Every row gives one point. Two turns around zero, p and q, are shown by what they do to some points. Where does a point land after both, in the order given? Backwards means that the second turn is done in reverse. Each puzzle has new turns, and all numbers are rounded.

Turn p:
-25,152 -> 72,-136
7,-57 -> -25,52
33,165 -> 21,-167
-137,-361 -> 16,386
122,101 -> -84,-134
Turn q:
-173,158 -> -117,203
57,89 -> 81,68
-9,-154 -> -55,-144
-136,-202 -> -190,-152
261,110 -> 282,26
Where do these land?
p, then q: -11,-263 -> 7,263
q, then p: -61,244 -> 65,-243
q, then p: 72,19 -> -72,-20

Turn p:
60,-207,93 -> -143,-67,-174
212,95,25 -> 193,1,-132
-353,84,-252 -> -118,188,382
37,121,115 -> 124,-117,12
43,-94,19 -> -57,-5,-88
Turn q:
237,31,13 -> 219,77,-59
-173,141,-202 -> -249,85,-146
9,-187,-147 -> 6,-195,-136
-27,56,-28 -> -45,47,-21
-46,-41,363 -> 68,-14,361
Where do these land?
q, then p: 193,239,-198 -> 248,243,112
q, then p: -60,95,-1 -> 29,-31,104
q, then p: 55,-34,-92 -> -11,109,-26
q, then p: -117,-114,-50 -> -170,4,13
p, then q: -72,-186,342 -> -134,-372,-22

Turn p:
-240,229,136,247 -> 225,301,201,-87
85,4,-103,-259 -> -217,-61,-175,-59
372,71,4,-92 -> -157,-289,49,-203
-75,-25,-14,166 -> 171,34,34,49
18,-172,65,-103 -> -121,-62,-1,162
-159,-107,-89,40 -> 98,76,-109,137
Turn q:
-150,-193,-96,-170 -> -105,-47,287,-49
-125,-173,108,53 -> -58,201,117,-51
-10,-50,149,-95 -> -96,82,45,126
-56,146,-64,11 -> 152,-69,-5,26
341,271,-97,200 -> 108,-168,-443,-51
Where do these land?
p, then q backwards: -269,284,73,137 -> -278,-106,126,270
p, then q: 173,310,242,12 -> -102,103,163,370
q, then p: -139,-71,51,-150 -> 21,77,205,31
p, then q: -40,-61,-283,-7 -> -26,-217,-19,-193
p, then q: 22,-164,25,98 -> -61,108,-101,-110
q, then p: 160,-230,-113,-55 -> -91,205,-110,179
q, then p backwards: 93,-68,5,-36 -> 40,-6,7,-113

Turn p:
-143,429,123,-166,58,-25,73,-34 -> -181,222,-24,-136,-195,-270,210,-30
-74,72,110,-99,25,122,-194,-107 -> -105,-140,-164,1,-38,-132,126,69
240,-200,180,45,-32,-126,-65,77 -> 255,-101,-66,-23,127,174,93,-155
-154,-192,126,33,160,-94,-34,-14 -> 105,-91,31,237,81,-138,32,-102
130,-334,22,-179,53,-49,-85,123 -> 115,-269,120,125,26,219,125,-95
172,-108,-133,0,-20,-176,-119,-38 -> 225,-29,15,36,-27,175,35,143
7,42,64,-44,186,108,79,-138 -> -19,-70,-60,9,-192,-136,-69,-103
14,18,-154,39,-306,13,130,-57 -> -20,53,138,-234,109,49,-146,164
-192,272,-340,370,-124,227,216,189 -> -374,424,13,-15,109,61,-406,110
Turn q:
-141,-72,-221,-7,-198,-312,-79,-103 -> 96,151,-413,-23,-8,114,-55,91
-63,241,54,89,-329,-22,-184,-193 -> -41,-21,-211,-165,270,218,219,-101
221,-26,79,122,115,100,112,22 -> -63,102,266,-65,16,-130,4,17
-60,60,-225,-107,110,169,-192,55 -> -178,-133,-77,245,97,-19,-147,-53
-169,-269,167,-307,-234,-87,244,81 -> 462,-147,28,4,-178,194,-19,216
-29,-8,69,150,177,7,210,33 -> 75,111,148,-6,-135,-161,31,-141
-54,110,168,-45,80,179,129,-245 -> 52,-84,193,-136,27,112,-59,-280
24,-164,-187,59,-146,151,-84,-193 -> -31,189,-2,111,193,228,-125,24
254,92,255,45,184,-159,-187,195 -> -306,-107,83,-184,-173,-188,185,163
102,-38,-117,-20,98,-110,228,160 -> 130,62,27,7,-67,-277,-107,106
-84,76,-43,20,141,82,-198,188 -> -195,-124,-45,209,-42,-91,74,-41
Where do these land?
p, then q: 118,-76,-119,-81,-197,289,-119,-64 -> 36,-109,40,346,-95,127,-82,121
q, then p: -60,141,-95,58,195,21,106,-240 -> 105,-97,-101,-32,-128,-186,74,234
p, then q: 101,-241,7,-75,141,-9,-201,104 -> 27,267,231,119,59,40,-12,-2
p, then q: 286,-20,103,133,20,-51,30,237 -> -94,-13,155,-23,246,49,-208,-177
q, then p: -218,-65,-131,144,69,165,313,24 -> 280,115,-293,-177,-60,-35,-73,28
q, then p: 116,56,152,160,-45,-270,118,-140 -> -88,17,186,-214,-213,-9,198,29
q, then p: -67,-21,-214,-92,55,-87,-249,7 -> -116,58,12,197,98,53,-112,226
p, then q: -151,278,209,123,-138,-39,-19,-219 -> 39,-105,-314,-122,-99,-246,-161,74
q, then p: -125,-51,89,-371,-101,-18,22,291 -> 128,-134,73,48,237,363,-123,-119

Turn p:
82,-95,-11,23,-216,97,86,237,-105 -> -185,-20,-71,125,-212,83,95,103,-142
-126,289,-118,91,100,-121,-241,-180,234 -> 17,68,325,-261,192,-21,-63,-166,210
-60,-235,199,-50,-52,125,155,-37,-164 -> 97,142,-278,143,-37,-15,-6,117,-170
-3,-98,192,-107,-97,60,313,105,81 -> -36,11,-116,134,-143,-219,-135,88,-243
105,159,-79,-206,-80,-133,33,41,-296 -> 203,-216,40,-25,-207,207,60,-72,-120
1,-125,-18,-154,83,240,115,141,-90 -> -63,-88,-146,248,73,97,-86,41,-165
-259,89,-98,158,47,19,-121,-134,208 -> -42,215,248,-96,238,-45,-29,2,99
225,4,-67,-239,-204,-110,-245,-50,-125 -> 71,-132,-64,-163,-265,299,-96,19,147
61,90,103,218,63,132,29,-81,16 -> -102,56,-100,-133,143,-99,120,-92,-67
-11,64,-301,197,141,-207,-93,-257,200 -> 64,-75,266,-232,248,-100,91,117,289
-177,71,-57,211,152,-244,-209,-34,89 -> 75,133,241,-28,108,-81,139,-121,292
162,-213,255,-142,63,143,178,249,-48 -> -100,-94,-345,287,-137,-107,-91,-37,-130
Turn q:
-23,-85,107,-20,-120,295,19,-148,-21 -> -220,-203,-190,-59,-12,-62,39,-89,34
133,209,79,130,-240,13,93,72,40 -> -74,-24,59,164,257,4,-141,-136,131
40,-182,-233,-188,-55,203,206,236,203 -> -350,151,53,38,116,44,324,191,-40
-171,-45,68,48,18,-96,-271,137,108 -> 226,174,-136,-51,-28,-101,73,38,177
43,112,-313,82,-64,160,191,-124,-128 -> -203,-51,84,-47,56,326,9,-190,-136
-273,246,25,-307,-118,-178,134,71,117 -> -87,236,15,396,-254,46,-61,29,144
-4,115,-111,57,180,-172,154,-135,95 -> 1,59,279,-74,-140,120,-142,27,10
74,-178,100,-31,136,-200,-312,-174,-111 -> 308,-43,-32,-160,-154,-257,-14,-49,-175
78,-161,201,186,24,-68,63,-105,-276 -> 84,-179,-130,-125,86,-59,-281,60,-196
103,-31,77,44,240,43,-277,171,-28 -> 317,-122,-2,-83,73,-61,193,121,51
Where do these land?
q, then p: -73,-234,-93,-20,175,-26,-97,301,57 -> -93,-304,91,145,-106,-62,13,-116,-211
q, then p: -265,-27,-145,55,133,207,50,226,220 -> -246,-63,188,131,71,-111,-228,-9,-266
q, then p backwards: 60,-215,212,-224,199,311,123,-93,-26 -> 393,-86,-173,87,-118,-17,275,118,47
q, then p: 243,-4,-169,-28,-85,-171,212,-148,-247 -> 209,186,-230,2,55,228,199,-163,-24
q, then p: 206,-46,70,99,176,-33,114,-225,-205 -> 114,81,-280,143,-122,211,-18,20,138
q, then p: -31,-51,-26,88,-113,-155,-30,-70,156 -> 96,1,112,-145,-33,2,-101,-150,45
q, then p: -29,128,45,42,-329,-50,-145,-164,-105 -> 138,23,37,-299,181,67,57,104,170
q, then p backwards: 67,-26,361,-196,114,-30,242,-161,-185 -> 176,-107,-81,-297,-65,-6,322,185,164
q, then p: -13,73,-80,188,-95,50,-60,269,93 -> -84,-159,35,-1,246,-149,-91,-135,-23
p, then q: 59,175,-58,-39,-24,7,-120,47,213 -> 17,5,-141,-7,-207,-169,18,-11,97
q, then p backwards: -223,227,-116,36,-151,-111,-288,18,30 -> -141,-18,270,-24,104,-141,-279,8,-181

Turn p:
37,-122,241,-222,219,-187,300,4,-40,54,192 -> 72,46,-31,-52,114,-250,-347,-118,-197,-180,213
99,-13,-90,-284,-105,206,-80,160,189,294,247 -> -173,173,96,157,79,120,-22,-351,-261,-34,-245
62,114,-89,283,-21,-84,-154,-135,-294,-32,-160 -> 15,-89,-133,47,-166,114,34,111,380,163,119
80,-89,79,-117,-335,212,-79,65,80,-13,63 -> -333,21,50,-34,-114,75,116,-41,-229,14,-104
69,-326,-118,-152,-159,-41,-20,129,128,19,-46 -> -132,201,91,133,66,98,-11,175,-282,57,3
-93,260,83,64,148,-135,109,-239,-49,71,-342 -> 339,-348,-5,56,-114,59,-7,47,153,-129,151
-113,-92,-2,199,-8,-185,-227,-138,46,-211,154 -> 117,127,24,-243,-104,-91,23,111,71,331,2
-199,123,-86,362,-32,-42,155,-117,-141,29,-202 -> 116,-225,43,108,1,-92,242,95,303,68,211
238,62,71,3,22,280,-142,297,259,116,119 -> -175,136,-57,-155,216,286,122,-263,-109,-112,-184
29,137,-169,115,13,-80,86,-140,-52,-233,-42 -> 25,-191,50,-42,48,-61,-79,186,220,113,-63
-130,130,126,-208,171,-92,83,211,-66,-7,33 -> 146,-19,-255,38,82,-183,-75,-71,-117,-173,-68
-79,-184,-48,-42,87,147,-31,-96,-59,-87,-16 -> -17,168,128,-13,-106,-74,4,118,68,-115,-36
Turn q:
63,-21,19,250,-348,-165,-101,-252,-4,81,-71 -> -53,-111,-179,-178,-330,-57,-49,-240,-120,88,167
-22,154,16,112,332,-10,90,136,274,-210,64 -> -17,-66,150,241,173,-73,-236,-61,179,22,-291
-177,42,160,-48,334,13,52,-59,17,-41,217 -> -77,147,280,262,77,123,-84,11,145,63,19
-136,82,-109,87,342,112,163,262,59,50,220 -> 189,95,312,108,232,153,-75,-64,87,-62,-267
106,6,78,163,-313,186,71,-271,-125,-9,-226 -> 56,1,-164,-215,-273,-235,-17,-66,96,-167,272
117,150,-12,-206,-36,-7,-249,123,-155,-29,-46 -> -167,64,-147,-127,115,-12,259,101,72,103,-90
286,-329,37,89,-193,-113,-58,-146,-208,58,-226 -> -64,-357,-127,-275,-179,29,72,99,-66,-62,304
-75,-23,69,-187,100,79,90,191,277,-102,169 -> 46,120,-39,243,299,45,-190,89,-34,3,-93
-142,7,-222,-155,-63,-82,11,-102,-94,-73,-159 -> -24,38,-24,58,-218,-83,166,167,-149,-69,-106
-9,14,20,-81,-121,-141,122,138,-210,-16,98 -> 121,10,-149,37,-65,244,142,54,64,17,-23
-69,170,94,-120,247,15,62,143,299,213,-63 -> 155,25,164,217,310,-195,16,-52,-28,203,-56
-23,-258,46,205,-328,52,-246,-95,-132,46,-198 -> -174,-124,-163,-230,-140,-29,102,-193,-186,-228,264
82,7,-197,-109,47,62,-5,-67,2,32,221 -> 11,158,86,-142,0,91,-106,158,-58,87,-100
Where do these land?
p, then q backwards: 151,-256,215,140,138,-41,-141,-13,19,-49,183 -> 103,21,17,3,-177,248,-126,-176,-70,139,236
p, then q: -270,-142,199,185,-142,-123,-113,36,37,-67,-278 -> 395,38,-162,-96,33,280,-25,131,65,1,-71
q, then p: 85,69,-167,-117,-77,69,134,45,-61,166,303 -> -117,-100,-124,83,9,235,-74,-172,21,-202,-173
q, then p backwards: -42,96,81,-132,22,-268,250,-141,-147,58,-89 -> -218,5,-108,101,-137,-137,-138,-164,-124,85,-217
p, then q: 103,110,-126,-38,-9,85,-11,-127,235,177,159 -> -111,9,121,7,-22,-185,7,-17,94,0,323
p, then q: -120,-142,-12,-205,89,169,-67,73,-4,73,-196 -> 16,-37,-180,-16,-98,-49,-12,-58,265,-163,-142
q, then p backwards: -196,63,72,260,52,349,55,-101,-103,-242,124 -> 116,-119,4,-83,321,337,15,-135,-206,128,93
p, then q: -22,36,90,-246,-19,-87,13,-87,46,-212,120 -> -155,-104,-126,-41,-25,43,278,70,-93,27,32
p, then q: -103,-59,-264,-13,38,-25,-165,-130,75,-13,41 -> 107,-103,-74,-57,110,-183,70,-156,94,113,103
p, then q: 229,-99,-138,53,-225,-87,40,-259,154,23,-61 -> -10,134,48,-19,254,106,72,-187,-7,-82,309
q, then p backwards: 13,294,33,-65,69,-2,-113,96,-371,52,63 -> -76,2,-112,348,-5,237,-252,49,28,-23,9
q, then p: 173,30,15,177,64,-39,119,607,120,36,-368 -> 132,236,261,-63,198,179,-332,421,76,-183,241

Turn p:
-66,93,161,86,55,-48,-197,60,259,159,-116,116 -> -58,-109,-56,-17,247,137,-124,252,-177,-59,-18,-29
8,-141,263,-43,47,177,296,74,-168,-82,153,-103 -> -71,-151,112,0,21,-119,58,-339,244,-184,-128,58
-118,176,-43,119,138,-291,-41,-19,237,6,38,-53 -> -148,4,-38,66,257,28,39,74,-183,229,190,-60
-244,27,-313,-268,11,-3,84,21,-57,98,-263,111 -> 333,142,-113,192,-47,148,85,-20,-148,180,-183,178
-213,294,-110,-16,28,-15,-318,-203,82,144,-10,-26 -> 48,-195,-58,135,-47,186,-100,301,-92,294,147,10
293,-203,64,92,33,110,212,-83,-85,81,230,72 -> -77,-34,180,-255,-83,-139,186,-90,167,-102,-168,-191
208,-50,205,23,-269,-83,161,-30,-225,17,85,9 -> -87,-35,101,-339,-169,-18,63,-193,30,-167,62,125
95,-159,-31,51,-219,124,83,226,-115,-21,274,-27 -> -82,56,-213,-225,-106,-109,13,-154,286,-88,-76,-21
-146,-154,-252,-7,65,31,-47,39,-175,61,-318,-192 -> 92,182,-62,295,-127,-103,136,160,-10,3,-95,278
12,304,-112,-70,19,20,-98,-88,334,-15,-247,-107 -> 84,90,131,98,149,20,-329,196,-169,262,45,49
303,-105,150,-103,52,-28,-36,148,-222,-92,249,35 -> -170,-82,-61,-115,-239,-159,-13,-240,-29,-210,-50,-208
62,-325,120,-70,-110,-12,-6,-75,-14,-162,183,13 -> 143,-61,-34,-124,-29,-195,88,-117,123,-229,147,-128
-194,242,-103,205,150,18,-93,-68,149,-194,-259,151 -> -7,194,109,291,174,323,-102,169,-42,72,128,-61
Turn q:
41,98,0,-248,-112,-50,78,48,-173,26,16,-82 -> -40,30,-140,-222,44,6,-58,40,27,229,43,-18
-3,276,-29,37,153,-102,60,-154,-70,241,-95,-36 -> -65,-138,-221,13,-195,-151,-97,65,91,-24,105,216
15,164,-35,-93,-29,106,309,-6,212,-181,-246,215 -> 226,-41,-227,-106,73,162,343,-101,149,-120,-16,129
226,129,-67,14,-205,-252,-24,-193,20,43,-194,-92 -> 34,-104,-271,-49,-237,-203,149,102,-124,89,-59,-139
-206,-349,96,100,19,182,-53,252,-15,169,-53,-65 -> 12,75,426,70,135,92,-40,300,56,-44,50,31
25,242,-146,-75,-132,-17,-78,-293,-188,-64,-124,181 -> 296,-28,-260,-10,-153,-174,-46,-185,44,141,117,-48
90,417,-17,-94,-45,-134,-83,29,49,-99,-79,42 -> -36,156,-275,-119,-126,-156,156,-177,-67,55,47,133
-60,25,144,-40,89,-276,28,-152,-110,-118,-65,4 -> 97,-32,-178,10,0,-66,-145,14,-139,58,-235,138
-36,231,-59,175,-60,-29,25,-49,-120,-174,-78,-152 -> 16,-136,-72,18,101,-286,112,-114,-86,96,41,98
-125,-288,167,-34,44,232,-208,80,242,21,157,-25 -> -29,200,302,17,120,177,-111,62,-107,-301,57,-133
98,-382,174,68,117,346,33,85,77,22,286,-96 -> -203,11,298,60,289,164,-146,57,146,-257,-55,-266
188,200,12,107,-57,-205,-25,29,-162,-1,-49,229 -> -4,128,-218,172,-148,-144,82,-71,112,203,-112,34
-205,-286,-57,80,-50,60,63,110,162,92,345,-6 -> -148,-54,253,191,121,354,-64,34,-126,-24,120,-88
-47,-477,-183,0,268,141,-126,215,76,23,178,-116 -> -155,-66,581,-45,-25,225,-136,-26,27,-102,-104,-89
Where do these land?
q, then p: -190,29,-129,47,368,136,188,87,62,-174,-186,-31 -> 268,8,200,-45,136,86,41,-101,-87,-295,-35,-274
p, then q backwards: 86,-210,-150,-8,136,-27,-355,-100,135,58,232,-174 -> 217,45,43,161,-293,-10,-40,-202,-145,216,-164,-189
p, then q: -65,-68,-272,-52,-78,-217,362,-190,34,-116,34,16 -> -199,-132,-445,8,-51,52,-114,57,192,-72,56,-11
q, then p: -249,109,-56,8,-248,-61,68,-78,104,-72,2,40 -> -108,17,55,-80,-226,-12,178,-76,136,48,-158,-122
p, then q backwards: 241,264,186,-222,13,-126,-42,50,-20,92,-122,73 -> -157,-112,-84,-131,121,-235,-163,-117,74,-92,170,-217
q, then p: 92,206,413,-262,-322,239,-115,-45,-25,-31,122,-228 -> -161,-93,-185,362,-160,-134,-49,-205,-181,449,32,-106
p, then q: 34,33,-126,54,6,235,-127,-26,118,69,250,-4 -> -139,4,170,-151,-140,52,129,179,-140,-80,76,-16
q, then p: -47,92,-149,211,198,-251,149,225,-66,196,34,-6 -> 118,-1,-145,-149,231,308,188,122,98,-149,-72,66
q, then p: 132,-303,209,247,-38,-39,137,-25,181,-19,-135,53 -> -194,325,102,168,165,-68,-70,-63,74,-185,-75,150
q, then p backwards: -177,11,123,-191,123,-108,192,-5,-121,104,-18,142 -> -192,169,-53,-4,-244,146,-51,107,55,103,-125,-3
p, then q: 62,116,146,256,84,39,-91,33,-195,-60,-99,87 -> 130,88,112,57,311,-19,45,-65,-98,-51,139,77
q, then p: 119,-224,-36,28,-132,184,-178,-79,-154,16,-367,2 -> -192,44,30,-213,92,-314,-186,-114,-248,-65,34,88
p, then q: -38,-54,-159,-116,-110,-3,-189,152,-55,-64,253,30 -> -58,-188,61,-87,-189,31,101,-76,-128,116,158,-168

Turn p:
-113,-74,-129,33,-18,286,270,-64,163,33,8,-39,261,-179 -> -84,72,-4,-52,68,255,-194,-133,188,-21,90,-150,-36,-342
77,29,111,72,170,-83,-98,-186,-205,17,-287,120,-87,-56 -> -84,32,-250,-36,110,-98,25,25,-268,-123,-241,109,6,50
-109,-58,-94,-174,-24,108,201,115,-88,83,128,-272,-181,216 -> -115,-179,294,-56,-12,-58,-99,282,85,-52,251,36,17,-50
111,55,20,-117,19,-129,-163,25,-32,-367,-266,82,-119,28 -> 194,119,-27,124,65,-323,27,-137,-134,-220,-65,128,85,107
-155,-214,-238,-122,13,15,27,274,166,271,145,-155,-265,-2 -> -152,-477,318,22,-72,12,-37,-24,109,-12,143,-179,-81,58
181,-34,81,107,247,-27,-191,-56,-120,-174,48,108,-94,36 -> 114,22,-134,77,150,53,107,45,-29,-143,-140,196,-34,256
146,-151,305,19,147,-253,-103,-103,-75,-136,-61,-82,114,-133 -> 240,-3,-187,-116,303,-11,229,-38,-195,65,-51,69,87,28
-387,41,-164,-31,-40,-83,280,279,77,100,205,27,-187,149 -> -320,-99,445,-49,-53,-95,-140,-54,189,208,139,20,-69,99
-135,140,-174,41,-192,136,-24,-42,-120,7,122,-65,224,-249 -> 118,23,-67,-113,-200,49,-135,-32,208,125,-87,44,-164,-291
308,-107,169,250,112,-107,-132,46,-77,-158,-89,27,-113,96 -> 129,-32,-207,62,94,65,75,-20,-154,-90,-7,204,217,314
-117,253,175,51,-104,269,-18,-183,244,96,71,-69,174,-195 -> 26,242,-241,-190,-94,94,-76,-2,152,67,99,-329,-205,-101
64,-160,68,76,159,-161,-316,-103,-65,-108,-147,40,88,270 -> 79,81,9,-49,-8,68,352,-38,-227,-224,-120,170,106,142
-30,62,36,121,-356,103,53,-95,18,48,-96,32,139,-112 -> 5,132,-188,-17,-232,43,-126,-102,-71,141,103,-38,-2,-207
49,135,-83,-19,-193,35,156,-368,214,102,194,54,100,-143 -> -143,142,-243,161,-57,32,111,23,237,180,102,-172,-121,-260
159,-132,205,-152,63,-35,-141,74,-149,-57,-28,257,-33,99 -> 160,66,78,208,108,33,47,79,-309,-13,-114,60,-35,166
-48,214,-287,-154,-4,-71,200,389,49,241,53,-65,-21,176 -> -167,-138,404,26,-169,-117,-170,124,220,109,-100,-168,229,33
Turn q:
120,265,-233,77,-100,-296,217,-151,-230,-162,-134,3,-285,320 -> 136,-67,-210,-82,-437,336,223,193,-54,89,-58,-161,-65,-291
-46,-122,-177,238,50,-4,-29,95,1,205,76,-42,-221,162 -> 90,173,34,-290,-63,-67,123,-52,-30,183,-214,-32,-97,44
15,0,12,-60,-258,198,147,-169,285,-38,7,6,206,-163 -> 143,-107,142,172,258,122,-106,136,-181,-64,186,127,-88,152
-147,142,317,-110,3,180,-100,-31,91,137,-12,-2,-29,-57 -> -183,-4,112,-136,135,7,-180,-32,56,-118,127,269,37,-76
-103,-52,78,-221,-92,24,-125,189,102,-37,272,-2,-6,-144 -> -73,85,-200,39,237,-65,-114,-162,56,-191,5,80,-154,107
-25,-212,196,-95,37,-66,-78,-201,167,-68,18,126,8,-74 -> -11,-263,47,77,25,13,-146,-220,92,72,85,102,-47,135
188,9,-16,232,-26,16,-145,129,-178,85,70,188,-32,-83 -> -128,122,50,-5,-168,-234,277,-27,-33,-14,64,7,-95,80
85,54,-81,323,63,-108,257,39,-127,-248,-111,-188,-171,-50 -> 288,78,15,-112,-316,-3,13,45,-103,-58,117,-340,70,-96
-207,1,-63,-141,-25,58,-154,24,174,-48,-212,97,118,-193 -> -100,5,75,111,283,37,-114,73,231,101,184,-66,-51,35
311,238,-259,145,59,-229,-26,-204,-113,-183,-127,-346,-119,240 -> 294,45,93,115,-305,276,274,-39,-18,-21,-168,-195,72,-407
79,-99,128,-203,110,173,-3,217,142,25,-39,130,79,107 -> -132,137,-12,173,-14,-90,-266,44,62,55,-100,194,27,129
-217,-193,229,-29,-161,77,-107,112,12,37,25,15,325,15 -> 12,-156,-6,1,249,-247,-67,129,198,-138,-29,176,71,195
-155,6,135,-49,127,-50,34,104,198,199,161,140,318,-174 -> -231,-161,67,50,292,-292,-214,19,-113,-30,-58,-8,-101,34
252,28,-223,-87,35,-211,157,-126,-386,107,-192,-237,-287,102 -> 145,95,-259,-35,-254,177,284,-70,-147,242,-22,-79,299,-313
-148,-67,-43,-22,177,239,-46,-26,-139,-11,197,112,96,-8 -> -250,18,50,-74,76,30,13,-37,-15,-106,-120,-74,123,273
Where do these land?
q, then p backwards: 270,-60,-284,-2,-84,87,-256,-155,41,-34,-62,-161,-93,-155 -> 38,-214,63,-67,-58,-127,-61,-33,245,-203,183,206,247,92
p, then q: -79,-253,154,136,149,137,76,110,231,-81,125,122,235,34 -> -157,72,283,-59,-32,239,-111,-75,-150,-177,-68,164,196,71
p, then q: -185,-41,206,48,207,-203,-193,271,-287,-44,89,48,149,-136 -> -215,11,-69,135,-234,41,-57,-14,27,321,14,320,258,-95
p, then q: 132,-135,-140,-96,-185,8,186,-2,102,-79,-169,152,-215,232 -> 24,-254,107,-182,-41,-179,157,44,49,-279,-23,-173,-96,108
p, then q backwards: 158,-186,-2,-37,18,-145,32,-46,58,-134,-102,204,-80,73 -> 235,-60,-33,-156,-21,74,-58,-62,-35,52,110,-55,171,-157
q, then p: -180,24,173,-230,-114,129,97,225,-9,-130,-70,-83,176,-65 -> 202,43,154,-4,-41,68,114,-194,235,-122,-189,50,28,192
q, then p: -286,-121,-279,-64,283,206,-143,188,165,-156,-75,55,131,126 -> -40,101,46,-368,-123,-59,74,-4,-15,-301,43,-329,150,230
q, then p: 288,165,16,113,166,-73,219,-207,-66,-153,-180,48,-150,189 -> 205,-54,-154,2,-289,113,-227,18,-164,205,200,14,-63,-196
p, then q: -123,95,-25,179,-29,-178,222,-163,-152,-4,4,-132,79,128 -> -285,-94,-130,22,248,-44,-119,143,-49,71,33,-37,-114,7
p, then q: 38,186,175,46,-182,77,-201,-44,-19,-127,151,-170,-127,-10 -> 72,143,-212,116,-86,57,112,-11,-119,16,-167,88,-271,-60
p, then q: -148,203,-293,-153,-175,-221,63,72,-90,130,217,226,164,-141 -> 99,-86,135,-194,136,-205,-35,22,-33,284,323,217,-109,-225
q, then p backwards: 197,181,-29,167,-187,102,-241,-252,195,91,-216,68,100,226 -> -114,-213,-206,-186,-23,-63,-42,17,-228,-32,395,49,128,236
p, then q: 4,195,-41,195,91,-117,-136,272,19,260,-147,-55,-133,-233 -> 229,-91,-71,102,167,92,100,22,280,284,-164,140,164,-36
p, then q backwards: -202,-7,217,0,-24,26,106,-77,-222,50,124,66,-49,-207 -> -111,33,-63,-50,-95,-82,106,58,271,249,1,145,-129,-1
q, then p: 160,-209,-66,-110,45,286,98,29,78,288,93,-148,-77,87 -> -114,251,-56,24,-92,10,-34,202,-173,-28,-384,16,61,-10
q, then p: -43,-36,220,-194,21,-122,71,-220,-42,123,219,-241,-111,-148 -> 51,11,-91,141,171,104,158,20,-6,-151,-183,174,-212,-296
